Rows are points. The points of each table are mixes of a few directions, plus a little noise. Count the directions of each table, and those that both share. Where both have some left over, give the other angles between the two spaces (their principal angles), to ten degrees, smallest first.
In the rows, zero is written as 128.

First:
[[159 139 108]
 [140 170 186]
 [180 130  62]
 [ 77  83 116]
 [ 76  89 128]
 [138 158 168]]
Second, 6 rows:
[[126 130 130]
 [129 128 129]
 [164 100 128]
 [164 102 126]
 [ 19 212 132]
 [164 100 125]]
Directions: first 2, second 1, shared 0; angles 60

First, 6 rows:
[[149 125  41 154  62 128]
 [153  92 104 167 142  89]
 [127 100 130 118 176 136]
 [133  83 201  87 144 108]
 [ 81 229 160  98 108 188]
 [127 138 132 143 131 121]]
Second:
[[107 114 121 147  45  99]
 [146 139 132 105 145 201]
 [ 77 117 122 121 156 184]
 [235 149 171 136 160  90]
 [110 130 114 136 176  43]
 [145 136 123 103 102 200]
 [108  94 166 176 106 104]
 [ 98 145  76  97 136 108]]
Directions: first 4, second 4, shared 2; angles 70, 90

First (10 x 9):
[[139 129 129 123 123 145 115 114 123]
 [163 128 134 111 114 177  88  86 116]
 [ 44 129 116 171 164   7 228 234 157]
 [121 128 126 133 131 116 138 139 131]
 [147 129 129 119 120 154 105 106 122]
 [183 128 137 100 106 204  65  60 110]
 [132 128 129 125 127 133 122 124 128]
 [111 128 125 136 135 104 147 149 133]
 [115 129 125 134 135 109 145 144 133]
 [130 128 128 128 129 129 126 128 127]]
Second (8 x 9):
[[135 128 128 125 126 136 122 122 128]
 [ 67 128 120 158 154  42 199 204 148]
 [135 129 129 124 125 137 120 120 127]
 [138 128 129 123 124 142 115 115 124]
 [186 128 136  98 102 210  61  57 109]
 [144 129 131 119 121 150 110 108 123]
 [ 78 128 121 153 149  57 185 189 144]
 [142 127 131 120 121 147 113 111 123]]
Directions: first 1, second 1, shared 1

First:
[[177 157 120 117 105  78  87  96  93  94 118]
 [141 135 141 100 116 150 117 120 120 150 136]
 [109 115 145 113 130 147 153 144 124 151 126]
 [119 114 117 144 149 125 127 126 161 123 147]
 [ 93 117 126 150 138 171 156 153 150 147 127]
 [ 99 114 104 178 153 131 144 143 167 113 132]
 [113 116 179  65 109 128 175 153  63 161  95]
 [150 177  94 170 100 203  83 115 149 133 132]
 [151 106 126 113 152  18 112 101 124  80 139]]
Second (10 x 11):
[[146 155 125 124 105 190 101 119 134 154 138]
 [151 131 119 121 137 156  85 101 175 145 176]
 [111 109 129 136 144  85 153 139 121 108 116]
 [175 133 139  78 126 130  75  86 145 149 176]
 [108  74 135 121 174   7 162 132 127  83 128]
 [111 129 119 153 129 143 142 142 133 125 117]
 [113 136 131 139 114 134 153 149  98 124  93]
 [165 127 151  70 121  95 101 100 108 135 146]
 [106 129 125 149 124 129 156 150 112 119  99]
 [ 95 157 107 188 105 211 153 164 126 138  91]]
Directions: first 4, second 3, shared 3

First (9 x 14):
[[166 132  77 123 121 147 143 148 129 155 177 115 118  79]
 [139 100 100  57 152 124  80 235 126 114 115 151  95 193]
 [104 130 177 139 111 146 148 122 180 153 100 162 134 229]
 [102 161 140 152 105 122 132  74  99 137 123  99 164  80]
 [114  93 184 126 148 127 131 145 181 107  86 180 106 249]
 [124 154 135 161  98 147 162  83 142 164 145 118 150 110]
 [134 125  96 113 152  93  90 128  59  82 131  91 128  32]
 [146 107 150 175 144 126 166  75 156 109 140 138 116 110]
 [123 149  94 105 120 120 100 143  79 130 135  97 143  72]]
Second, 11 rows:
[[112  51 138  54 107  65 143  80  80 195 100 114  97 116]
 [106 100 129 144 139 121 109 131  97 134 134 103 139 134]
 [108  92 134 141 137 120 116 134  96 142 131 100 139 132]
 [102 128  82  74 119  71  69  45  85 127 121 141 110 139]
 [157 240  78 106 114 137  98  85 185  61 133 200 113 134]
 [139 129 132 106 118 121 144 120 139 137 121 139 115 122]
 [136 186 104 146 133 146 103 124 153  84 139 152 136 137]
 [169 141 172 150 122 176 205 194 189 135 125 136 128 110]
 [152 116 170 153 129 162 188 188 161 144 126 118 133 114]
 [129 179 127 222 159 194 110 192 157  69 161 118 170 141]
 [ 97  49 142 112 131  92 123 116  69 176 119  88 126 127]]
Directions: first 4, second 3, shared 0; angles 50, 90, 90

First:
[[107 114 111 148 129 124 145 138 124 142 127 129 135 146 132 130 142 126
  117 152]
 [137 190 160  54 120 120  86 142  63   7  98 138 105 157  52  97 110 127
  176 138]
 [112 115 117 124 121 122 131 132 129 142 133 115 143 127 150 124 132 117
  124 128]
 [138 115 137 133 113 118 122 123 132 140 137 119 146 113 153 118 112 143
  132 101]
 [150 109 126 136 114 134 126 121 126 159 113 140 114 136 120 127 132 133
  102 140]
 [127 122 116 123 139 142 133 120 153 159 131 123 118 114 140 145 141 103
  112 130]
 [131 140 145 181 153 125 146 123 153 117 157 136 143 105 142 141 111 170
  155  96]
 [122 118 112 125 134 139 135 125 144 158 126 125 120 126 135 141 145 105
  108 141]]
Second (8 x 20):
[[154 104 132 139  98 123 122 125 106 148 108 142 122 147 116 111 123 150
  105 139]
 [118 149 125 162 161 139 150 134 133 110 129 150 110 142  98 150 142 138
  134 153]
 [110 143 118 141 153 137 144 136 130 115 127 139 115 141 107 145 145 120
  130 154]
 [108 138 118 119 142 132 134 134 132 120 130 124 125 132 125 137 140 108
  131 141]
 [119 144 134 119 144 128 126 124 150 115 149 112 141  99 150 136 119 121
  151  97]
 [157  93 128 134  85 121 119 127  96 157  98 143 120 158 112 104 126 148
   94 150]
 [145  83 126  70  62 110  92 122 105 167 111  96 150 124 166  87 113 108
  103 108]
 [113 171 143 141 178 134 138 122 172  92 170 118 140  81 149 155 115 132
  176  81]]
Directions: first 5, second 3, shared 3

First (8 x 32):
[[126 144 126 119 117 135  86  96  83  91 104  73 109  92  76 106  79  21
   64 147 176 190 147 126 185 117  87 144 145 152 153  74]
 [117 128 119 122 109 133  99 105  96 105 115  85 124 115  94 117  93  55
   97 138 153 169 146 128 169 112 112 137 133 142 151  86]
 [117  50  90 135  78 128 109 100 144 123 143  99 157 151  96 183  95 104
  165 127 133 148 182 114 206  72 183  93  62 108 199 109]
 [134 107 119 140 135 132 128 110 171 100 110 178 161 106 103 119 132 131
   87 108 178 134  75 150 162 170 126  84 144 101 123 133]
 [112 110  90 127 129 160  87 140 132 109 140 210 165 136 130  68 137 102
   87  95 172 106  76 195 102 142  72  70 189 113  87  71]
 [110 138 141 128 135 112 173 144 142 151 131 128 142 141 168 138 158 185
  168 121  72  98 107 127  76 154 163 152 126 121 108 166]
 [188 188 185 125 166 114 158 169 117 182 145 113  39 137 169 159 155 217
  183 163  77 100 183  66  74 102 124 184  91 158 108 206]
 [121 157 154 126 150 111 185 160 141 165 135 139 128 145 185 131 173 212
  179 124  60  81 109 121  49 155 155 163 132 126  93 182]]
Second, 9 rows:
[[130 150 134 115 111 129  99 124  65 131 131  49  84 128 111 134  91  64
  132 159 117 164 198  98 146  72 110 171 109 163 156  96]
 [117 120 124 129 123 125 138 132 133 135 133 130 141 138 140 133 135 142
  145 123 110 116 125 131 114 130 142 129 125 122 127 133]
 [148 117 129 144 159 133 144 125 196 110 115 224 157 107 124 110 159 178
   88  98 178 106  46 159 132 195 120  74 159  94  94 160]
 [145 165 142 111 113 132  79 117  43 123 124  29  58 116  91 129  72  30
  109 173 139 186 217  88 167  57  86 180 108 179 165  82]
 [ 90  95 111 133 116 118 169 143 161 151 145 152 181 162 174 143 162 193
  188 104  69  80 101 145  80 147 184 119 121 100 117 150]
 [176 129 139 146 178 140 128 116 205  91 101 249 142  81 100  95 154 163
   42  98 228 122  29 162 158 210  89  57 174  97  86 161]
 [108 137 126 113  98 123 116 132  65 146 141  39 103 149 133 146 100  84
  169 155  79 146 203 100 122  66 138 178  98 158 159 100]
 [143 143 135 125 131 132 110 122 110 119 122 112 104 116 109 123 112  98
  106 139 149 149 144 119 148 116 105 135 128 142 135 117]
 [ 97  96 113 135 123 120 169 141 172 145 141 169 182 155 169 138 165 198
  174 101  84  81  87 150  85 159 178 109 128  96 112 154]]
Directions: first 5, second 2, shared 2

First (11 x 32):
[[205 143 149 121 183 156 114 108  93 102 144  60 133  63 136 205 133 121
  105 149 125  81 190 146 115 131  90 142 133 153 109 180]
 [ 63  91 129 182  84 145 153 100 144 123 133 181 177 140 125  93 120 184
  179 143 142 166 165 135 144 210 142  65  47 129 154  68]
 [150 143 129 105 135 124 119 139 124 131 125 118 117 129 127 136 127 103
  111 126 130 121 111 126 122 104 135 146 159 120 116 137]
 [ 80 109 115 145  73 125 141 126 159 155 133 164 141 154 128  67 108 144
  161 130 157 152 101 141 127 142 180  90  90 102 156  73]
 [156 140 145 117 144 145 121 121 106 104 124 129 150 115 121 166 133 116
  115 142 128 132 156 124 133 155 116 133 142 131 103 126]
 [109 143 100  91 119  78 121 175 154 165 112 134  65 178 128  77 131  90
  105  87 112 129  29 106 123  35 146 175 193 107 134 147]
 [191 143 140 112 139 153 115 115 116 130 148  78 137  83 135 161 112 107
  118 154 160  93 151 161 106 121 150 122 126 118 121 135]
 [120 127 138 132 116 140 131 120 122 113 122 158 158 136 120 134 128 131
  134 139 134 152 145 123 139 169 133 113 120 123 117  98]
 [103 109 116 159 151 113 137 125 134 132 132 107 100 120 140 122 142 164
  137 109  96 109 139 122 130 111  83 134 105 161 152 173]
 [103 127 116 124 123 106 130 145 139 138 117 144 107 155 126 104 135 125
  125 108 112 138  94 111 133 103 125 143 146 126 132 133]
 [128 134 131 121 141 123 125 134 119 116 118 137 125 136 123 141 139 123
  116 121 111 135 128 112 136 129 108 144 148 136 114 139]]
Second (9 x 32):
[[117 125 119 128 134 113 129 136 134 135 125 124 107 137 131 118 134 130
  124 114 114 125 113 121 130 106 115 141 136 134 135 147]
 [185 137 172 124  96 204 122  82  99  92 145 148 234  85 114 181  98 117
  144 203 202 151 213 168 126 249 186  61  86  94  93  37]
 [ 88 120  97 131 149  76 132 161 149 154 117 114  54 158 137  92 149 137
  118  76  78 112  68 100 128  45  87 174 159 150 152 191]
 [ 99 123 106 129 144  90 130 152 143 147 121 118  75 150 134 101 143 134
  119  91  93 116  86 108 128  69  99 162 149 143 146 174]
 [145 131 141 126 118 150 126 115 120 116 133 134 159 117 124 143 120 125
  133 149 148 136 151 140 127 163 146 108 116 120 118 101]
 [147 132 144 126 117 156 126 109 118 115 134 135 167 111 122 148 116 124
  133 156 154 137 161 141 127 173 149 105 112 115 117  95]
 [130 129 129 129 128 130 127 127 129 127 129 128 131 127 127 128 128 128
  128 130 129 129 129 128 128 130 130 128 128 127 128 126]
 [132 130 132 128 125 135 128 124 126 125 129 130 138 123 127 134 125 127
  130 136 135 129 136 132 128 139 133 123 124 125 124 120]
 [106 125 111 130 140  99 129 146 139 143 122 120  87 144 134 107 139 131
  122  99  99 120  95 112 128  81 106 153 145 140 142 165]]
Directions: first 4, second 1, shared 1
